Rows are points. The last column is the point's height on a tilted bowl or saddle (a function of degree 2), plus a little noise. Count its main directions that bend up, bend down and stay straight.
In the rows, zero is written as 128.

Points (10 x 3)
[[153 118 126]
 [122 119 121]
 [156  98 126]
 [105 159 145]
 [100 119 127]
 [173 152 159]
 [120  93 122]
 [225 146 221]
 [106 135 129]
 [128  94 121]]
Directions: 2 up, 0 down, 0 straight

Points (18 x 4)
[[131 131 124 108]
 [117 120 133 112]
 [166  71 140 132]
 [148 126 100 115]
 [137 116 163 116]
 [155 155 160  88]
 [158 162 194  80]
 [147  78 130 128]
 [ 84 135 128  98]
 [113  91 156 115]
 [ 99 102 160 110]
 [ 94 135 136  99]
 [103 112  91 115]
 [159 159 178  84]
 [ 80  73  88 110]
 [153 188 153  41]
 [ 67  81 149  98]
 [160 107 147 125]]
Directions: 0 up, 1 down, 2 straight

Points (25 x 5)
[[174 159 157 191 148]
 [162 189 139 159 135]
 [128  93 154 143 102]
 [121 113  91 136 118]
 [137 161 146 146 129]
 [145 197 119 165 128]
 [150 138 161 129 118]
 [167  83 187  56  12]
 [155  93 125 142 106]
 [168  81  75 117  75]
 [118 125 149 146 124]
 [175 119 139 113 110]
 [132 157 140 155 130]
 [130  96 151  74  98]
 [ 81 122  68 195  62]
 [142 138 128 145 133]
 [ 95 173 120 123 138]
 [139 119 120 133 125]
 [ 71 145  83 149 122]
 [140 149 128  88 124]
 [136 169  98 128 135]
 [101  71 120  92 108]
 [138 155 164  83 106]
 [140 191 143 120 117]
 [125 119 110 178 115]]
Directions: 1 up, 3 down, 0 straight

Points (63 x 9)
[[125 140 186 178 145  96 111 127 101]
 [131 131 117 144 165 118 153 173 137]
 [ 83 146  93  97 130 143  98 126 123]
 [154  71 143 116 142  91 128 125 115]
 [ 95  92 165  86 176 105 134  80 112]
 [139 119 126 157 153  95 103 103 124]
 [156  48 170  73 108 148 102 130  79]
 [134 196 147 228  60 141  94 114   7]
 [170 142 165  96 174 124  96  73  88]
 [ 85 140  96 159 127 117 155 158 113]
 [111  76  70 155 124 145 147  99 125]
 [115 142 107 134 165  87 129  93 130]
 [ 99 106  62  90 127 146 128 162 112]
 [107  99 202 100 101  87 182  89  91]
 [125 121 165  66 146 125 169 153 138]
 [140 123 111 103 134 133 186 116 140]
 [148 106 107 122 121 130 103 151 120]
 [128  99 149 133  86 120 125 124 118]
 [ 87  92 114 180 131 137 128 149 113]
 [153 127  98 160 144 113 184  98 182]
 [175 114 145 153 131 158 165 111 154]
 [200 100 113  88 117 110 157 142 105]
 [129 168  70 140 145  47 115 123  78]
 [ 81 116  38  97  83 109 140 176  76]
 [162  83  63 108 129 118 152 115 122]
 [102 149 127  64 163 142 109 136 142]
 [132 111  80 230 117 178 115 131  94]
 [107 103  37 124 119 163 143 142  85]
 [119 104  95 163 110  94 177  39 142]
 [104 109  77  97 115  39 153  97  86]
 [182 124 146 151  98  87 131 138 102]
 [166 134 179 204 113 142 149  95 127]
 [123 102  95 132 108 128 127 105 122]
 [159 114 127 109 119 115 154 134 133]
 [124 164 154 119 167 191 110 155 107]
 [132 126 190 115 155 136 147 105 124]
 [170 120 146  95 172 142 113 115 118]
 [123 188  81  97 107 148  72 134  83]
 [118 150 107 179 118 112 130 122 117]
 [146 147 139 103 106 158 135 162 124]
 [ 85 110 142 144 123 118  63 109 100]
 [151 101 141 157 171  79 132 121 137]
 [145  70 108 159 160 109 172 162 147]
 [150 134 144 145 144  87  98  75 106]
 [203 129  75 158 148 145 129 137 140]
 [124 165 137 146 143 162  87 158 103]
 [111 139 136  97 109 145 139 118 134]
 [112 160 129 148 136 124  79 172 108]
 [173 162  92  88 163 131 144 158 109]
 [136 149  96 128 150  65 150 109 124]
 [137 140 145 141 168 134  89 140 117]
 [ 98 192 132 164 130 101 141 135  96]
 [195 154 120 130 100 143 167 101 123]
 [158 123 158 182  66 136 119 102  82]
 [173 125  92 155 129 105 185 152 146]
 [146 120 130 143 115 159 167 166 129]
 [122 143  84 128 107 117 223 135 107]
 [102 118 155 116 113 129  43  66  70]
 [ 95 160 117  79 139 161  71 164 146]
 [116  77 119  91 147  93 153 144 132]
 [128 104  87  80 131 142 150 149 125]
 [148 123 163 117 123 120 110 166 128]
 [206 123 133 127 122 148 113  95 107]]
Directions: 1 up, 7 down, 0 straight

Points (69 x 9)
[[ 84 137 130  95  49 159 154 178 119]
 [207 123 148 181 126 145 138  92  73]
 [ 90 160  97 150 128 154  97 127 141]
 [170 122 156 139 107  84 191 132  82]
 [108 142  90 105 118  61 173 124 136]
 [131 157 132 119 152 110 115 100 143]
 [168  95 109 127 116 153 119 148 118]
 [136 159  50 133 112 144  97 155 176]
 [109 145  66 144 104  88 146 182 160]
 [135 106 120 122 103 103 123  85 104]
 [141 144 132 111 114 105 145  97 111]
 [ 54 155 111 144 123 153 116 118 120]
 [ 94  62 124  87 108 150 125 147 169]
 [162  59 111 179 167 187 156 140 129]
 [130 103  96 129  70 121 107 137 112]
 [171  55 162 189 153 144  80 156  49]
 [152 168 144 201 143  69 140 116 181]
 [ 94 208 120 169 109  78 136 134 167]
 [125 103  70 137 108  84 146 104 112]
 [157 138 164 127 117 145 112 111 103]
 [144  98 160  87 106  97 130 116 122]
 [128 149  92 138 148 171 130  82 146]
 [120 131 160 118 180 118  75 127 143]
 [160  84 107 189  96 151 116  80 104]
 [132 112  91  89 101 122 143  99 108]
 [117 136 105 173 123 145  96 144 150]
 [125 146 129 121 100 182 116 134 122]
 [ 93  79  91  87 101 145 146 109 149]
 [141 151 166 115 122  95 125 166 138]
 [133  80 117 159 113 193 103 180 147]
 [105 113 153 149 126 109 155 111 123]
 [ 99  40 161 112 116 114 108  84 156]
 [172 104 122 131  98 154 134  34  78]
 [117 113 150 160 102 123 178  92 105]
 [135 104 130 161 152 145  81 116 132]
 [105 153 143 125 147  74  97 131 154]
 [162 181 108 101 108 138 159 153 117]
 [114 228 181 168 136 101 187 190 212]
 [ 99 125 148 129 103 111 173 110 113]
 [148 109 163 117 107 107 159 154  98]
 [127 141 140 191 131 110  65 161 137]
 [ 82  77 128  88  99 122 129  88 150]
 [ 68 149 102 131 145 137 169 179 147]
 [135 116 139 169 153  77 110 111 136]
 [146 154 194 137 162 177  25 113 100]
 [ 58 161 158 186 122 153 153 142 135]
 [131 160 141 117 137 158 107 157 126]
 [101  95 131 117  87 128 112 133 118]
 [ 97 150 119 140  72 167 115 176 139]
 [116 179 122 170  77 128  89 123 140]
 [117 113 116 157 116  85  95  78 113]
 [184 149 149 110  64 158 130 146  95]
 [126 138 120 146 183 144 186 154 158]
 [163 122  77  89 146 127  87 124 157]
 [140  99 133 120  87 147 149  98  92]
 [164 108 167 113 131 176 188 144  69]
 [177 127 133 130 127 140 129  82  93]
 [161 110 151 111 154 128 152 129 110]
 [148 171 117  85 152 147 107  82 113]
 [156 126 111 159 124 158 132 137 128]
 [213 126 182 117 160 170 111 122  39]
 [115  92 160 163 182 141 134 111 144]
 [168 196 103  81 173  59 131 148 212]
 [132  88 159 114 136 184 104  91 136]
 [160 150  96 100 128  99  83 112 140]
 [ 67 118  83 145 155 114 124  79 164]
 [140 153 123 146  69 119 149 107  94]
 [109 129 128 160  55 121  93 152 111]
 [109 125 174 134 125 173 126 148 111]]
Directions: 4 up, 3 down, 1 straight
